Each row of a before or after table is a point. One or more steps were done to the points. Then noise was added and the rows were shuffled. The steps act on columns, c1 being the first. What was done? A step turns or swaps two columns, mirrors them in a line or flattens them onto one, adds a multiple of one to another, or multiplies or shifts one. Angles are multiples of 10 degrees, from the lower column toward the higher: turns from -170 to 170, lines from 10 to 170 but not 90. Use the fewest steps. Two steps may share a column if one is a turn and the other turns, adds or multiplies; they go together, in the order done. Otherwise the lowest column goes first.

Before, 10 rows:
[[ 32  18  -7]
 [ -7  30  25]
 [-11  13 -11]
 [ 26 -24  -2]
 [ 27  -3   4]
 [ 38  39  -7]
 [-40  39  26]
 [  4  12 -28]
 [ 38  14  24]
 [ -8  22   6]]
After:
[[ -33   21  -10]
 [  81   -6    3]
 [  96   29   -6]
 [  13   18  -20]
 [  78  -36   -1]
 [-119   63   20]
 [ 113   61   -4]
 [ -21   48   19]
 [ 113   22   17]
 [ -25   36    3]]
Steps: multiply c1 by 3; multiply c2 by 1.6; multiply c3 by 0.7

Before:
[[-12 -36  -7  39 -44  20]
 [-10  67 -74 -46  65  33]
 [-68   5  37  -6   5 -41]
 [ 31 -24 -58  43 -18  35]
 [ 25  83  -5 -56 -19   6]
 [ 23  28  31  60  38  38]
 [ 52  33 -24  38  44 -13]
 [ 38 -40  16 -19  15 -19]
 [  7  16 -85  -5  77 -49]]
After (9 x 6):
[[-84  -5  -1 -62  42  23]
 [-22  -6  -1  -8 -23  94]
 [-52  38  -2  40 -45   7]
 [-33  15  -3  59 -94 -51]
 [ 20  39   1  44 -35 -72]
 [ 37   6   7  39  -6 -78]
 [-57 -33   1 -46 -41  53]
 [ 29  51   6 -21  11  40]
 [ 14 -62  -3  -3  28  40]]
Steps: turn c1 and c2 by 110 degrees; multiply c3 by 0; add 1 times c4 to c6; turn c5 and c6 by 140 degrees

Before (9 x 9):
[[-60 -78  23  15  25 -36  22 -25 -73]
 [-55  50 -25  77 -29  23  22  -4  23]
 [-11 -16   7  78 -29   0 -34   2  53]
 [-74 -33   1 -26  53 -19 -94  -4 -35]
 [-55  10  72  25 -28 -39 -78  27   7]
 [-64 -36   3 -23   1  31  12 -37  62]
 [ 16  55 -25  -5  36  40 -24  77  14]
 [  2  50 -15  20 -70 -17  36 -17 -39]
 [-23 -17   0  20  39 -74  19 -11 -35]]
After (9 x 9):
[[-67  -8   7 -34 -24  35  20 -27  62]
 [-75  -6   3 -40  25 -27 -71 -55 -36]
 [  1  24  -5  67 -57 -16  45   3 -35]
 [ -7 -62   4  38  57  -3 -34 -23  73]
 [-51 -12  67  27 -14 -37 -81 -20   3]
 [-60 -67  18 -49  40 -41  34 -14 -74]
 [-50 -34 -22  88  47  21  19   8  24]
 [-17 -20   7  -9  59 -76  18   3 -40]
 [ 18  36 -19  31  38  42 -56  50  11]]
Steps: add 1 times c4 to c5; turn c2 and c4 by 50 degrees; turn c7 and c8 by 30 degrees
